Every row gives one point. The points of each table are mixes of a few directions, plus a little noise. Count the directions of each table, and those that both share. Where both have some left over, give the other angles between the two spaces (their principal angles), to ten degrees, smallest first.
In the rows, 128 means zero.

First (6 x 3):
[[141 169 128]
 [132  93 132]
 [136 119 131]
 [ 30 120  99]
 [113 150 121]
 [217 116 156]]
Second (5 x 3):
[[105 141  86]
 [ 96 146  70]
 [174 102 210]
 [150 116 166]
 [116 135 107]]
Directions: first 2, second 1, shared 0; angles 40

First (7 x 4):
[[127 123 133 131]
 [125 111 148 137]
 [114  60 207 165]
 [138 175  73 103]
 [141 191  55  94]
 [133 151 101 116]
 [119  84 179 151]]
Second (6 x 4):
[[211 149  94 153]
 [ 62 110 144 100]
 [139 101 150 145]
 [142 161  98 119]
 [118 196 128 132]
 [ 96  52 155 118]]
Directions: first 1, second 3, shared 1

First (8 x 6):
[[ 96 110 173 101  89  75]
 [148 136 102 154 144 154]
 [109 108 159 139  84  79]
 [100 117 164  90 106  92]
 [132 140 119  98 157 154]
 [131 113 133 186  88  97]
 [125 141 125  77 162 154]
 [185 161  49 177 195 220]]
Second (8 x 6):
[[143 147 180  97 207 135]
 [100 118  76 142  76 177]
 [121 121 108 139  98 130]
 [124 128 124 127 126 138]
 [154 151 199  91 227 117]
 [141 140 164 109 180 124]
 [118 113  89 154  65 116]
 [123 106  85 165  44  88]]
Directions: first 2, second 2, shared 0; angles 30, 70

First (9 x 8):
[[136 138 128 116 130 134 151 128]
 [114 129 112 191 178 107 117  48]
 [119 109 149 120  85 130 148 181]
 [107 117 107 193 174 102  59  55]
 [153 163 108 104 168 140 132  88]
 [173 175  93  50 168 155  61 108]
 [121 110 156 115  75 133 181 193]
 [104  86 165 130  53 124 154 217]
 [124 124 135 134 120 127 148 135]]
Second (10 x 8):
[[ 96 119 110  84 105 179 199 160]
 [ 99 106 108  93  92 166 171 172]
 [166 170 218 165 158  76  69 108]
 [135 145 158 171 169  94  51  82]
 [114 126  95  92 117 169 207 140]
 [ 70 106 100 101 118 181 149 143]
 [156 143 149 172 161  81  61  87]
 [158 124 130 145 120  94 101 131]
 [166 145 120 150 154  98 123  88]
 [121  97  93 107  88 140 149 167]]
Directions: first 3, second 4, shared 2; angles 90

First (10 x 9):
[[123 149 119 145 161 139  95 143 148]
 [134 176 138 146 143 127 111 100 150]
 [154 166 173 167  73  99 189  13  91]
 [116  84 102  44 129 150 115 185 167]
 [121 143 128 223 166 112 104 157  84]
 [136 168 147  36 115 118 119 128 202]
 [125 122 126  90 128 124 120 161 148]
 [125  67 125 106  93 116 163 155  89]
 [117  53  85 109 121 182 145 116 114]
 [128 152 137 216 150 112 118 123  87]]
Second (7 x 9):
[[126 211 172 172 130 192  80 214  99]
 [123 100 114 153 109 131 112 153 153]
 [185  86 129 153 122 107 133  66 142]
 [163  93  85 122  92  63 138  73 107]
 [122  72 120  95 129 113 142  60 123]
 [ 92 133 130  98 137 139 132 134 117]
 [ 86 201 146 101 176 152 160 198 153]]
Directions: first 4, second 5, shared 0; angles 40, 40, 60, 60

First (10 x 11):
[[173 154 154 156 138 182 160 156 152  55 162]
 [138 116 153 110 147 101 116 107  92  96 135]
 [176 149 147 138 142 168 148 145 136  73 184]
 [116 134 100 105 150  84 132 143 113 160 165]
 [145 151  84 137 104 185 134 153 173 187 181]
 [ 91  92 137 131  88 127  89  80 124 163  37]
 [144 147 114 143 119 168 143 150 158 134 154]
 [ 83 112 130 153  97 128 125 120 149 144  31]
 [107  76 144  54 152  25  60  48  28 157 125]
 [105 150 117 153 142 111 173 178 155 109 106]]
Second (9 x 11):
[[150 109 132  97 166 140 139  97  88 146 224]
 [120 115 168 145 145 145 157  83  99  97 132]
 [156  86 142 113 174 175 167 147 134 100 174]
 [160 143 105  96 161  87 126 195 134 101 172]
 [ 94 118  96 139 106 130 131 164 173 168  63]
 [172 150 154 150  98 210 116  61 116 129 196]
 [ 98 154  86 119  90  69  82 138 135 186  85]
 [ 63 165 103 166 109  75 152 158 151 147  52]
 [139 112 165 127 103 122  83 110 122  78  53]]
Directions: first 4, second 6, shared 4
